Rows are points. The ring and each string are closed loops that go straight from each point to the next, and from the last back to the first. Before rounding, they use only three directions, however many columns there are. How many times does the string pass through the ring? Passing back the other way cancels.
In the rows, 128 means zero.

Ring (7 x 4):
[[194 129 155 158]
 [168 158 147 138]
 [118 159 136 119]
 [ 78 123 128 118]
 [ 91  62 125 144]
 [125  48 130 162]
 [187  77 150 174]]
String, 19 rows:
[[193 128 126 155]
 [157 112 138 150]
 [161 116 183 155]
 [197 126 202 165]
 [236 135 169 172]
 [206 132 200 166]
 [180 127 184 157]
 [156 115 142 149]
 [160 118 129 148]
 [148 122 177 147]
 [149 126 179 146]
 [154 121 134 145]
 [156 123 129 145]
 [140 119 169 145]
 [176 158 186 145]
 [198 168 172 147]
 [175 144 178 149]
 [145 112 142 146]
 [177 124 122 150]]
Times through: 0

Ring (9 x 9):
[[230 169 125 141 164 140 137 128 122]
 [190 208 130 126 154 136 130 137 111]
 [142 213 134 117 144 136 127 137 104]
 [ 77 176 140 112 134 142 130 127 105]
 [ 50 113 135 120 133 149 137 111 113]
 [ 68  56 117 136 139 154 145  97 122]
 [117  33 103 150 149 155 150  93 129]
 [189  54 103 158 162 152 150  99 134]
 [231 105 114 154 168 147 145 113 133]]
String (9 x 9):
[[190 113 155 143 163 150 143 114 137]
 [241 168 173 140 171 145 138 129 138]
 [197 218 169 123 158 139 129 140 121]
 [133 183 178 118 148 145 132 130 122]
 [113 138 124 127 143 144 136 118 113]
 [ 75 114  91 128 134 144 137 111 103]
 [ 46  37  62 140 131 151 146  91 106]
 [116  27  35 156 143 149 150  90 110]
 [165  92  92 147 154 146 144 108 120]]
Times through: 0

Ring, 6 rows:
[[211 121 127 120 141 124 155  95 131 118 113 126 120 161]
 [177 173 128 113 130 121 153 105 129 116 123 123 135 152]
 [ 70 167 124 119 136 110 150 130 124 104 128 126 152 143]
 [ 44 115 125 129 148 106 150 134 124  99 122 128 147 146]
 [ 79  39 145 141 161 106 149 121 130 103 111 125 126 154]
 [161  26 148 140 161 115 151 101 134 112 105 124 110 163]]
String, 15 rows:
[[ 11 126 137 130 145 101 146 141 124  98 127 124 154 140]
 [  7  70 100 136 162 103 155 142 119  89 113 141 147 150]
 [ 65  51  94 135 165 110 159 128 121  93 106 144 134 157]
 [114  77 115 130 155 114 155 117 126 103 110 134 129 157]
 [130  69 159 135 151 111 147 109 133 112 115 117 122 155]
 [166  40 201 143 151 110 140  96 141 122 115 102 108 156]
 [225  16 170 140 158 119 149  84 140 122 103 115  97 168]
 [240  50  90 126 160 129 165  88 129 112  94 144 106 174]
 [204  98  75 118 153 128 166 100 124 107 101 148 121 168]
 [202 134  75 112 145 128 165 102 123 109 107 146 128 164]
 [203 195  94 105 129 128 160 103 125 114 119 135 137 156]
 [144 172  89 111 136 121 160 116 122 106 119 139 143 154]
 [121 144 122 120 139 115 153 117 126 108 121 128 140 151]
 [118 133 164 126 137 111 144 114 132 114 126 112 135 147]
 [ 57 162 170 125 132 104 140 129 130 110 136 108 150 137]]
Times through: 2

Ring, 8 rows:
[[235 129 108 142  87 101 148  90 131  94 134 128  97 197]
 [198 183 126 132 115  98 138  88 119 101 136 150  98 204]
 [118 210 131 135 157 138 128  85 113 114 133 167  97 170]
 [ 84 196 129 141 169 169 126  84 116 119 128 165  98 141]
 [ 67 141 127 150 164 210 129  83 126 122 116 148  99  98]
 [106  73 117 159 131 220 139  85 140 116 110 121 100  83]
 [173  43  97 164  96 190 150  88 147 104 116 104  98 109]
 [232  75  91 156  77 133 154  90 142  93 129 109  96 165]]
String:
[[123 145 191 117 129 164 128  81 118 119 101 147 109 129]
 [ 44 183 167 131 179 201 120  81 114 129 109 166 104 105]
 [ 14 148 132 153 189 243 123  82 124 131 111 155 100  69]
 [ 91  98 185 129 133 211 130  80 127 125  91 134 110  82]
 [142 108 178 125 114 172 134  82 126 116 100 132 108 120]
 [117 121  93 162 141 188 139  87 134 111 128 135  95 121]
 [ 81 143  80 168 165 203 135  87 131 116 133 145  92 113]
 [134 137 120 147 133 166 137  86 128 111 123 140  98 138]]
Times through: 0

Ring:
[[214 140 108 118 149 130 128 135 135 115 126 104 120 130]
 [179 187 124 124 140 121 127 115 129 113 138 112 132 130]
 [127 205 139 130 127 116 129 101 119 113 141 125 143 126]
 [ 72 189 156 137 112 118 131 100 112 112 136 136 150 118]
 [ 58 148 162 139 108 127 133 113 114 111 126 137 146 113]
 [ 81 105 153 136 114 136 134 131 119 112 115 131 136 112]
 [130  79 131 127 126 140 133 144 125 114 109 121 127 114]
 [171  79 115 120 137 140 131 149 130 115 109 113 121 118]
 [210 106 105 116 147 135 129 145 135 116 117 105 118 125]]
String, 19 rows:
[[170 138 105 117 137 124 129 123 120 117 122 119 133 121]
 [171 134 151 134 139 141 130 143 144 109 129 103 116 131]
 [224 122 134 127 153 144 129 155 153 110 126  91 105 136]
 [210 126 148 133 149 147 130 155 155 108 128  91 105 137]
 [160 137 139 130 135 134 130 134 134 112 127 111 124 126]
 [185 139  87 110 140 119 128 119 116 120 121 120 136 120]
 [218 150  69 103 149 114 126 117 116 122 123 116 135 123]
 [193 158  78 107 142 112 127 111 112 121 125 122 140 121]
 [238 191  99 114 156 119 125 119 134 115 139 102 125 137]
 [209 193 142 131 149 130 127 128 147 109 144  97 118 141]
 [175 178 172 142 141 140 129 137 153 105 143  97 114 140]
 [150 156 156 136 133 135 130 132 138 109 133 110 123 130]
 [167 179 157 136 138 133 129 129 142 108 140 105 122 135]
 [195 205 157 136 146 131 127 126 149 107 148  97 118 142]
 [220 213 130 126 152 123 126 119 142 111 148  98 122 142]
 [189 171 152 135 144 136 129 135 147 108 139  99 116 137]
 [169 153 145 132 138 135 130 134 139 110 132 107 121 131]
 [173 148  99 115 137 120 128 118 118 118 124 121 136 121]
 [204 143  80 108 145 118 127 120 118 120 122 117 134 122]]
Times through: 1
String (19 x 14):
[[ 26 177 193 151 101 128 134 106 117 107 136 138 148 116]
 [ 78 151 200 153 115 142 134 132 138 104 134 118 127 125]
 [107 142 164 140 122 135 132 129 130 109 128 120 131 122]
 [ 55 136 203 155 109 144 135 133 134 104 129 124 130 120]
 [  7 126 177 145  95 131 136 114 107 111 120 147 151 105]
 [ 36 128 140 132 101 121 134 106  97 116 117 151 157 102]
 [ 98 138 121 124 117 120 131 111 106 117 120 137 148 111]
 [113 140 160 138 123 135 132 129 130 110 127 120 130 122]
 [ 93 146 125 125 116 119 131 108 106 117 122 138 149 111]
 [ 41 165 131 128 102 110 132  89  91 118 125 154 165 104]
 [ 20 188 184 148  99 122 133  97 110 109 137 144 154 114]
 [ 42 195 207 156 106 131 133 110 128 104 144 129 141 123]
 [ 99 168 180 146 120 134 132 124 134 107 137 119 131 126]
 [122 153 128 126 124 122 130 114 116 115 126 128 141 118]
 [ 79 193 111 120 112 102 129  82  91 119 131 149 165 109]
 [ 68 202 109 120 109  98 129  75  86 120 132 154 170 108]
 [ 36 222 158 138 102 107 131  79  99 113 142 149 165 114]
 [ 55 195 196 152 109 129 133 109 126 105 143 129 141 124]
 [ 42 188 201 154 106 131 133 110 125 105 141 131 142 122]]
Times through: 1

Ring:
[[239 121 180 125 161  82 157 126 150 141 173 104 179 141]
 [221 169 154 151 163 100 153 114 140 123 194 104 169 127]
 [194 189 135 154 157 110 145 114 130 111 193 103 157 119]
 [131 198 124 133 131 112 134 136 108  97 172 101 136 107]
 [ 95 182 133 106 109 104 131 160  96  97 148 100 126 105]
 [ 75 149 139  73  99  95 124 177  94 101 118  99 121 111]
 [ 84 108 132  49 110  90 113 176 104 108  92  96 125 124]
 [131  72 129  45 139  88 109 158 127 121  86  95 141 141]
 [180  68 148  63 153  82 123 145 142 133 106  97 159 149]
 [221  86 173  93 159  78 144 137 150 143 140 101 174 148]]
String (8 x 14):
[[227  43 160  66 173  76 129 133 161 148 110  97 176 162]
 [170  48  96  48 178  99  92 127 149 123  79  91 151 157]
 [139  95  88  67 163 108  95 130 132 108  97  92 138 140]
 [143 113 141  78 134  91 125 152 123 118 121  98 145 131]
 [150 115 158  82 129  85 135 157 123 123 129 100 149 130]
 [161 103 132  80 150  94 121 141 132 121 120  97 150 137]
 [184  99 192  85 129  71 152 161 132 140 138 103 164 137]
 [236  63 227  81 139  54 167 160 151 162 141 105 186 152]]
Times through: 1

Ring:
[[110 149 136 144  94 105 150 152 131 125  69 106 198 101]
 [ 83 157 154 120 110  90 157 136 131 130  92 113 196  86]
 [ 64 148 161  92 132  83 164 112 138 118 118 121 192  84]
 [ 58 126 147  73 148  88 166  88 152 101 146 131 179  92]
 [ 72 104 109  80 142 109 155  78 168  94 165 140 151 110]
 [ 97  89  75 103 125 131 143  85 177  91 160 142 134 127]
 [125  79  58 126 110 146 138 101 178  82 135 133 141 144]
 [147  79  65 143 100 148 140 123 168  72  95 118 169 152]
 [151  94  85 151  94 139 144 141 155  77  68 107 191 146]
 [134 127 115 154  89 121 147 154 139 104  58 103 201 122]]
String (23 x 14):
[[109 119 112 126 109 117 149 125 150 102 100 118 180 116]
 [113 156 120 160  78 113 140 158 134 144  75 112 177  99]
 [ 99 190 139 170  66 101 137 173 121 178  69 111 174  76]
 [ 83 180 174 133  99  81 158 156 117 147  68 105 210  74]
 [ 82 138 174  94 135  81 173 124 130  94  85 106 229  95]
 [ 59 157 185  87 137  70 172 118 128 117 103 113 215  76]
 [ 40 177 172  93 126  72 160 113 132 155 136 130 172  59]
 [ 58 157 135 105 117  94 149 109 146 148 145 136 150  78]
 [ 82 123 125 100 127 104 156 104 153 106 129 127 172 104]
 [ 82  96 141  69 157  96 173  87 156  61 126 121 205 116]
 [ 59  92 137  46 172  93 173  61 166  63 165 136 182 110]
 [ 53 104  93  70 146 113 149  57 181 109 207 158 113 103]
 [ 74 105  67 100 122 130 135  74 183 121 195 157  98 111]
 [ 92  79  53  98 127 141 137  69 190  93 189 154 106 131]
 [112  70  84  95 137 131 154  86 175  57 137 130 167 143]
 [111  95  98 112 122 124 151 107 162  80 117 123 175 130]
 [118 105  73 137  99 137 136 116 166 107 124 130 142 128]
 [140  92  48 155  86 154 128 123 172 101 116 129 134 143]
 [179  58  37 163  87 169 133 133 175  55  78 112 168 176]
 [174  76  56 168  83 159 135 145 163  67  63 106 181 164]
 [139 112  81 159  84 138 136 143 154 106  83 115 168 132]
 [115 122  98 140  96 125 141 131 152 114 102 121 165 117]
 [123 105 120 122 116 116 157 129 147  76  78 107 208 129]]
Times through: 0
String:
[[133 101 121 128 114 118 159 135 145  68  64 101 220 135]
 [117 123 112 137 101 118 148 135 146 105  87 113 185 118]
 [114 148 109 159  79 119 137 151 140 140  85 116 166 104]
 [114 178 125 179  61 111 134 177 124 167  60 108 175  89]
 [110 175 155 160  80  96 149 174 116 146  45  98 211  88]
 [106 136 151 123 114  97 162 141 132  99  68 102 220 106]
 [105 125 139 117 118 103 160 129 140  94  83 109 208 111]
 [102 134 115 132 101 113 146 130 146 122 103 120 171 106]
 [101 171 121 163  73 110 135 158 133 165  87 118 161  87]
 [113 176 144 169  72 102 144 176 119 153  48 101 199  89]
 [124 135 145 141 101 104 158 157 128  98  45  95 228 113]
 [118 109 128 119 119 111 160 129 144  77  77 106 213 125]
 [110 121 107 130 105 119 147 126 151 107 102 119 174 116]
 [129 132  88 165  76 133 133 150 148 129  85 117 160 118]
 [161 112  72 183  67 148 130 162 150 106  57 106 174 141]
 [170  74  79 153  97 147 147 143 157  51  52  99 208 163]
 [160  64  82 133 113 143 153 126 162  38  68 103 209 164]
 [128  88  95 122 116 129 151 117 160  69  97 115 188 140]
 [124 106  75 143  95 138 136 123 163 105 113 126 150 130]
 [131 106  52 158  81 150 125 126 169 118 121 132 126 133]
 [117  97  96 119 116 126 150 113 161  82 109 121 176 131]
 [129  71  96 107 131 129 158 105 165  46 101 114 197 149]
 [160  48  48 132 112 159 142 108 180  40 102 119 171 173]
 [169  55  30 154  93 170 131 119 182  58 101 122 152 173]
 [154  90  37 170  74 163 122 133 172 102 105 126 132 150]
 [127 108  80 144  94 136 137 128 160 104 105 122 157 130]
 [125  99 100 126 112 126 150 122 156  80  94 115 186 133]
 [151  80 101 132 114 132 156 133 153  49  60 100 219 152]
 [154  92 105 144 103 130 154 146 147  61  48  96 221 147]]
Times through: 2

Ring (9 x 14):
[[153 120 136 142 104 135 162  87 133  60 134 113 134 133]
 [156 116 140 153 108 138 158  77 141  62 139 107 131 152]
 [147 124 124 155 112 136 152  91 136  87 140 108 138 156]
 [128 141  91 144 112 129 151 125 119 119 138 115 154 135]
 [109 158  69 126 113 122 134 162  99 159 128 128 160 116]
 [104 158  88 115 120 120  96 171  96 185 115 137 143 125]
 [112 149 116 112 123 122  79 157 103 178 108 138 125 136]
 [123 141 127 115 118 125  95 140 110 147 111 134 123 132]
 [139 131 130 125 107 130 137 114 120  94 123 124 132 122]]
String:
[[140 130 119 141 109 132 148 106 126  93 133 116 139 137]
 [150 124 114 149 101 135 183  90 132  57 144 108 150 128]
 [171 104 152 170 106 144 177  48 156  30 149  96 130 168]
 [163 107 163 164 116 142 137  60 153  67 138 103 115 184]
 [152 115 156 153 119 138 120  79 144  93 131 110 114 178]
 [137 130 130 138 117 131 119 111 126 117 126 120 127 152]
 [141 130 117 139 107 132 155 107 125  87 134 116 142 130]
 [145 130 108 137  98 132 183 104 123  62 138 114 153 109]
 [159 122 113 136  85 135 223  85 127   9 144 110 160  85]
 [153 121 139 132 101 134 163  92 129  56 130 117 134 119]
 [143 123 157 133 119 133 101 101 131 112 118 123 110 159]
 [134 131 138 129 118 130 106 117 122 125 119 125 120 148]
 [128 140 114 123 111 127 126 132 112 123 121 127 137 124]
 [118 150 100 109 108 122 126 154  99 136 116 136 144 101]
 [108 152 122  98 122 120  65 168  96 186  98 146 119 124]
 [109 148 139 104 132 121  36 162 103 206  95 146 104 154]
 [119 140 139 119 129 126  60 141 114 179 106 135 109 161]
 [128 136 127 130 120 129 101 126 119 141 119 126 125 150]
 [118 148 101 118 113 124 120 149 104 143 119 132 142 117]
 [107 157  96 100 113 119 103 172  91 167 108 143 141 101]
 [114 146 134 102 124 122  61 157 102 180  99 144 112 135]
 [126 136 144 115 122 126  76 134 114 153 106 135 111 147]
 [134 130 146 128 121 130  92 117 124 134 115 127 114 156]
 [133 135 120 129 112 129 129 122 118 114 124 124 135 131]
 [134 138 102 126 101 128 165 124 113  88 131 122 152 103]
 [152 125 118 133  92 133 196  94 124  36 137 115 151  97]
 [166 110 149 148  99 139 181  65 142  25 139 107 133 132]
 [157 111 165 152 117 139 123  72 146  81 130 110 111 175]
 [142 125 138 142 116 133 123 101 131 106 128 117 124 157]]
Times through: 5
String:
[[126 138 124 130 121 128 101 129 118 146 120 126 126 150]
 [119 147  98 125 114 125 122 144 108 144 123 128 144 126]
 [115 148 104 128 123 125  96 149 109 171 119 129 135 147]
 [109 155  78 130 118 123 119 158 104 169 127 127 153 132]
 [108 164  35 133 103 122 181 166  95 136 142 121 188  92]
 [120 152  58 136 101 125 184 144 105 110 142 118 178  98]
 [128 142  91 138 108 128 155 128 115 112 135 118 155 124]
 [133 133 122 139 118 131 120 117 124 125 127 120 131 152]
 [135 129 136 143 123 132 103 110 129 132 125 119 121 169]
 [137 128 136 149 125 133 103 105 133 134 128 116 120 179]
 [128 141  87 150 114 130 151 124 121 124 141 113 155 144]
 [112 160  36 136 100 123 193 158  98 121 146 118 190  90]
 [111 159  52 128 104 122 168 161  97 134 136 124 177  95]
 [ 89 181   7 113 101 114 175 204  74 168 134 133 200  62]
 [ 93 171  52 111 115 116 117 193  84 194 120 138 165 102]
 [ 95 169  62 107 115 116 112 190  84 189 116 140 159  99]
 [116 150  95 120 113 123 121 152 104 148 120 131 145 119]
 [122 142 122 124 122 126  92 139 113 157 115 131 125 146]
 [119 139 149 118 133 126  45 141 115 187 102 137 101 170]
 [111 147 141 102 130 121  41 160 103 198  94 146 104 148]
 [113 150 114 104 117 121  90 160  99 165 106 141 129 118]
 [119 148 100 115 111 123 124 150 103 138 118 133 143 111]
 [125 141 112 125 115 127 118 135 112 135 121 128 136 130]
 [124 137 141 125 128 127  68 133 118 168 110 131 110 165]
 [115 142 139 120 133 125  46 147 113 195 104 137 106 170]]
Times through: 3

Ring, 9 rows:
[[146 157  87 146 166 141 165 135 112  93 139 106 127 136]
 [158 119  86 150 197 165 145 137 121 108 128  99 127 156]
 [159 103 112 140 194 160 122 137 134 138 128  95 120 171]
 [151  94 139 126 169 146 104 131 143 161 126 106 115 171]
 [127  94 168 109 113 120  92 115 147 175 120 139 112 148]
 [115 117 178 101  79  98  99 110 144 171 125 151 111 131]
 [115 157 175 100  73  80 119 118 136 159 142 136 109 127]
 [126 188 152 111  96  82 144 131 125 136 157 112 111 131]
 [139 181 110 133 138 114 163 136 114 105 151 104 121 133]]
String (28 x 14):
[[142 123 156 116 140 119 109 132 142 165 138 105 111 163]
 [136 104 134 125 141 137 115 121 136 145 121 129 119 146]
 [128  87 113 133 135 152 121 107 129 124 104 157 127 125]
 [138 120 126 128 144 135 126 124 131 135 127 123 120 144]
 [174 131 124 136 214 147 124 158 137 152 152  54 112 198]
 [155 134 124 132 175 136 130 142 132 140 143  87 116 168]
 [140 108 106 138 157 151 132 121 126 120 118 130 126 138]
 [147  91  84 150 182 174 137 121 122 106 109 130 131 141]
 [162  87  71 159 218 190 139 132 122 105 113 107 132 159]
 [187 124 100 149 249 169 132 165 133 139 151  41 117 207]
 [167 124 121 136 201 149 124 149 135 146 144  72 115 185]
 [145 114 125 131 160 141 123 129 133 139 128 112 119 155]
 [132  91 117 132 141 150 120 112 131 130 108 147 125 133]
 [132  88 129 127 138 145 111 113 136 142 110 144 122 139]
 [130 111 131 125 129 132 121 117 132 138 120 138 120 135]
 [114  75 137 121 103 139 105  96 136 141  96 178 124 116]
 [104  75 170 104  71 117  88  92 145 167  98 187 117 115]
 [110 126 214  83  56  72  82 112 155 201 135 145 101 140]
 [101 128 199  88  44  75  94 103 146 181 127 164 107 120]
 [ 99 108 156 108  58 106 112  92 133 143 107 188 120  98]
 [112 112 137 119  90 120 122 102 129 131 112 169 122 109]
 [132 144 149 116 119 108 125 127 133 147 140 118 113 143]
 [127 179 198  91  82  63 112 135 143 182 164 101  99 153]
 [128 148 165 108 103  96 118 126 137 159 143 120 110 143]
 [119 109 132 122 106 127 122 107 130 131 113 159 123 118]
 [102  92 164 106  66 111  99  93 140 157 104 185 118 108]
 [107  84 192  94  66 102  77  98 153 188 109 172 110 129]
 [135 109 197  96 114 101  79 128 158 204 137 112 102 171]]
Times through: 2
String:
[[141 121  99 141 159 149 142 124 121 111 123 125 126 136]
 [137 117  74 151 160 162 156 117 112  85 113 141 134 119]
 [145 154  55 160 176 159 183 130 101  63 130 118 136 120]
 [154 198  94 142 170 121 177 151 110  95 164  75 121 148]
 [152 200 124 128 155 103 160 153 120 122 171  68 113 159]
 [146 188 130 125 143 103 153 146 122 127 163  82 113 152]
 [147 225 129 124 137  86 170 154 116 117 180  68 112 150]
 [141 231 123 125 126  84 177 149 111 106 177  78 114 138]
 [145 224 131 123 134  85 168 153 116 119 179  70 111 149]
 [150 214 133 123 144  91 162 155 120 126 178  65 110 157]
 [137 153 121 129 136 120 144 130 123 121 140 114 119 137]
 [129 134  99 138 132 137 151 116 116 100 122 142 128 116]
 [141 158  71 152 162 146 176 129 105  75 133 119 132 121]
 [162 173  56 162 205 157 187 148 102  69 148  81 131 145]
 [168 155  64 160 218 164 172 151 110  85 145  74 129 160]
 [166 123  62 162 222 179 160 142 114  90 130  89 131 159]
 [181 142  98 148 234 159 143 163 128 129 155  45 118 196]
 [168 141 126 133 198 139 129 154 135 148 153  62 113 188]
 [156 135 135 127 173 131 124 144 136 150 146  82 113 174]
 [178 117 144 128 217 145 105 160 148 177 153  47 107 214]
 [173 113 156 122 203 138  97 157 151 186 151  54 105 211]
 [157 117 152 120 172 131 105 143 145 172 143  82 109 185]
 [141 111 137 124 147 134 115 126 137 149 127 118 117 153]
 [128  87 121 130 133 148 117 109 132 132 106 154 125 129]
 [145 114 141 123 153 133 113 131 139 154 132 109 115 161]
 [132  95 122 130 140 146 119 114 132 134 112 143 123 135]
 [146  75 119 135 171 163 108 121 138 144 110 127 122 156]
 [163  86 116 139 203 168 112 138 139 148 124  94 120 180]
 [152  74  89 149 194 182 125 123 129 119 106 125 130 152]
 [140  99  98 142 163 160 133 119 125 115 113 134 128 137]
 [144 125 112 135 159 142 135 129 126 124 129 115 122 146]]
Times through: 2
